Rows are points. Each copy is the shape, with its points in the same order, turned, moved and blurred by noise. Say if it was mirrored as well.
In the rows, 128 means zero.

Shape (8 x 2):
[[162 140]
 [128 162]
 [113 103]
 [129 121]
 [124 196]
 [117  56]
 [ 79 110]
 [142 108]]
Copy 1 (8 x 2):
[[132 161]
 [ 92 154]
 [119 104]
 [111 134]
 [ 68 185]
 [153  69]
 [ 88  89]
 [140 124]]
Copy 1 is: only turned
Copy 2 (8 x 2):
[[155 127]
 [122 106]
 [131 165]
 [137 146]
 [ 92  87]
 [160 217]
 [109 164]
 [155 146]]
Copy 2 is: mirrored
Copy 3 (8 x 2):
[[181 145]
 [147 168]
 [133  98]
 [146 126]
 [145 199]
 [132  48]
 [ 96 111]
 [170 108]]
Copy 3 is: only turned

Shape (6 x 2):
[[ 91  94]
 [ 77 152]
 [ 85 102]
 [122 188]
 [145 100]
 [131 107]]
Copy 1 (6 x 2):
[[ 85 132]
 [113 184]
 [ 74 142]
 [175 177]
 [124 100]
 [123 120]]
Copy 1 is: only turned
Copy 2 (6 x 2):
[[188 114]
 [166 170]
 [189 123]
 [106 174]
 [142  79]
 [140  99]]
Copy 2 is: mirrored
Copy 3 (6 x 2):
[[108  94]
 [ 81 148]
 [102  99]
 [114 192]
 [157 112]
 [147 118]]
Copy 3 is: only turned

Shape (6 x 3):
[[140 171 174]
 [153 128  68]
 [172 143 201]
 [113 152 165]
 [109 109  88]
 [114 133 132]]
Copy 1 (6 x 3):
[[159 150 187]
 [ 82 121 103]
 [165  99 208]
 [175 142 151]
 [126 128  81]
 [150 136 125]]
Copy 1 is: mirrored
Copy 2 (6 x 3):
[[157 177 158]
 [101  74 164]
 [202 159 148]
 [139 169 128]
 [ 94  93 118]
 [121 137 127]]
Copy 2 is: mirrored
Copy 3 (6 x 3):
[[110 182 148]
 [166 106  78]
 [132 176 191]
 [ 89 153 140]
 [117  90  90]
 [102 130 121]]
Copy 3 is: only turned

Shape (9 x 4):
[[135  82  99 135]
 [132 110 155  92]
 [ 96 151 124 130]
 [200 179 162 111]
 [ 97 135 132 119]
 [154 114 141  94]
 [195 101 162 145]
 [119 124  85 185]
 [123 138 172 203]]
Copy 1 (9 x 4):
[[172 103 110 122]
 [136  91 156  96]
 [113 152 145 123]
 [ 68  96  94  64]
 [117 138 153 129]
 [134  86 135  82]
 [107  52  87 114]
 [144 158  83 173]
 [ 81  90 104 190]]
Copy 1 is: mirrored
Copy 2 (9 x 4):
[[114  99 115  94]
 [109 172 126 101]
 [104 143 111 165]
 [194 200  85 123]
 [ 96 146 119 149]
 [127 167 107  92]
 [186 144 136  81]
 [135  71 110 155]
 [174 125 173 170]]
Copy 2 is: only turned
Copy 3 (9 x 4):
[[176  91 114 155]
 [140  79 158 110]
 [ 99 120 120 133]
 [156 165 178  64]
 [107 102 123 131]
 [158  94 147 102]
 [191 129 188 132]
 [146 145  94 183]
 [116 162 174 184]]
Copy 3 is: only turned
Copy 4 (9 x 4):
[[ 92 103 113  93]
 [139 100 155 134]
 [109 160 136 142]
 [219 149 107 115]
 [104 141 140 146]
 [151 101 125 120]
 [167 110 134  51]
 [ 74 166  99  83]
 [127 191 176  64]]
Copy 4 is: mirrored

Shape (11 x 6):
[[134  89  87 121 147  66]
 [210 115  73 110 119  86]
 [ 93 132 158 143 101 138]
 [157 105  87 132  87 102]
 [113 130 135 138 109 139]
 [115 171 143 150 118 147]
 [130  80 133  92 153 114]
 [104  55 173 121 164 102]
 [182 105  86  94 148  39]
 [102 120 133 162 157 157]
 [165 147 153 200 154 119]]
Copy 1 (11 x 6):
[[137  96  76 123  58 111]
 [151 168  87  83  62  82]
 [ 80 113 135 132 139 165]
 [102 155  87 101  71 125]
 [102 127 122 121 127 156]
 [114 125 160 101 137 167]
 [138 106  77 149 126 103]
 [117  81  96 199 123 108]
 [152 107  80  94  49  59]
 [138 116 133 154 128 179]
 [138 142 195 145  83 135]]
Copy 1 is: mirrored
Copy 2 (11 x 6):
[[136 111  98 184 169  93]
 [199 103 115 220 127 119]
 [ 88 131 129 113  80 108]
 [141 107 123 202 106  98]
 [108 117 122 134  96 129]
 [113 153 116 115  67 121]
 [140  92 138 133 168 110]
 [109 108 158 111 175  81]
 [188 106  85 200 171  77]
 [ 94 151 146 123 125 145]
 [145 206 150 144 110 101]]
Copy 2 is: only turned
Copy 3 (11 x 6):
[[112 100 101 101 141  61]
 [185 134  85 126 129  55]
 [100 107 139 114 101 162]
 [144 145 116 120  95  86]
 [114 125 136 115 121 145]
 [124 125 144 146 136 173]
 [121  93  85  62 141 118]
 [107  52 134  35 144 116]
 [151  86  63 128 136  35]
 [103 119 158  93 168 154]
 [167  92 189 132 166 124]]
Copy 3 is: mirrored

Shape (9 x 6):
[[128 141  61 151 104  90]
 [134 146 159 155 125 115]
 [103  84 137  93 123 111]
 [130 147 139  92 135 123]
 [127 145 106 166  95 136]
 [144 152 110 104 103 145]
 [114 154 122  90 166 172]
 [167  83  82 123 161 125]
 [207 106 130 215 193 156]]
Copy 1 (9 x 6):
[[158 188  91 179 105 137]
 [103 134 147 157 113 113]
 [153  91  91 131 135 101]
 [114 142 112 127 148  87]
 [108 162 112 149  94 149]
 [116 171 104 111 125 113]
 [ 84 147  91 119 189 116]
 [182 148 123 135 171 158]
 [122 146 214 155 171 210]]
Copy 1 is: only turned
Copy 2 (9 x 6):
[[133 150  92 158 142  79]
 [139 146 155 155 158 148]
 [119  90 165 143  95 128]
 [148 128 147 106 131 142]
 [121 166  96 158 130 132]
 [152 148 107 118 108 136]
 [106 121 123  72 132 160]
 [150  69  84 147 150 128]
 [134  96  69 177 242 201]]
Copy 2 is: only turned
Copy 3 (9 x 6):
[[126 102  52 200  97 155]
 [120 131 145 175 133 132]
 [ 70 121 103 115 104 149]
 [120 156 114 132 102 135]
 [144  92 119 179 106 155]
 [161 125 101 131  91 131]
 [147 171 113 103 119 180]
 [120 110  42 123 162 137]
 [159 101 107 171 249 126]]
Copy 3 is: only turned

Shape (13 x 8):
[[117 102 129 211 140  98 195 103]
 [117 117  71 194  69 121 128  92]
 [154 137 167 112 168 145  83  69]
 [217 120 124  75 164  72 124 111]
 [100  99 111  90 120 161  81 128]
 [111 135 115 154 149  81 120 161]
 [183 146  53  88 126 111 117 130]
 [125 138 113 149 152  86  99  79]
 [173  88 132 160 161 158 111  89]
 [ 98 118 196 121 102 153 161 119]
 [131 135 140 152 128 133 126 125]
 [133 100 128 149 176 118  79  73]
 [ 80 135  90 103 152 151 110 143]]
Copy 1 (13 x 8):
[[ 80 148 192 164  67  65 132  88]
 [ 85 126  79 163  70  81  99  84]
 [ 97 138 163 131 155 196  60 128]
 [167  48 180 140 151 168 113 130]
 [ 79 145  82 124 165 159 139 135]
 [108 131 143 138 125  90 137 170]
 [182  87  86 155 135 131 116 128]
 [ 93 114 138 145 141 101  68 126]
 [ 90 136 161 198 120 181 102 112]
 [ 68 170 162  77 101 153 148  99]
 [102 153 137 135 105 135 126 134]
 [ 74 120 154 184 157 141  68 126]
 [118 171  88 124 170 120 144 140]]
Copy 1 is: only turned
Copy 2 (13 x 8):
[[120  81 133 144 124  34 179 112]
 [117  74  94 153  95 132 193  77]
 [198 154 134 147 127 119  84  85]
 [237 165  75 127 135 119 146 175]
 [144  85 122 118 149 183  91 118]
 [104 127  87 164 142 110 130 161]
 [186 142  75 135 156 173 184 133]
 [155 122  75 172 126  99 119  87]
 [198  93 165 170 133 109 137 113]
 [119 116 166  67  98 102 108 121]
 [136 128 135 145 129 109 128 115]
 [195  92 116 173 140 109  89 102]
 [120 112 114 135 191 155 106 107]]
Copy 2 is: only turned
Copy 3 (13 x 8):
[[107 117 126 177 164 135 232 109]
 [142  47 132 175  99 141 185  79]
 [ 97 164 121 143 140 135  79  73]
 [209 191 131 126 158 103 111  77]
 [120  72 122 109 127 119  79 121]
 [152 117 147 185 148 107 146 157]
 [227 118 102 135 108 130 119 100]
 [132 124 116 201 125 103 128  85]
 [116 122 111 132 179 173 125  69]
 [ 66 125 166  84 115 122 161 124]
 [122 124 146 147 128 146 145 117]
 [106 122 108 177 173 121 104  66]
 [129  88  92 134 118 115 102 167]]
Copy 3 is: only turned
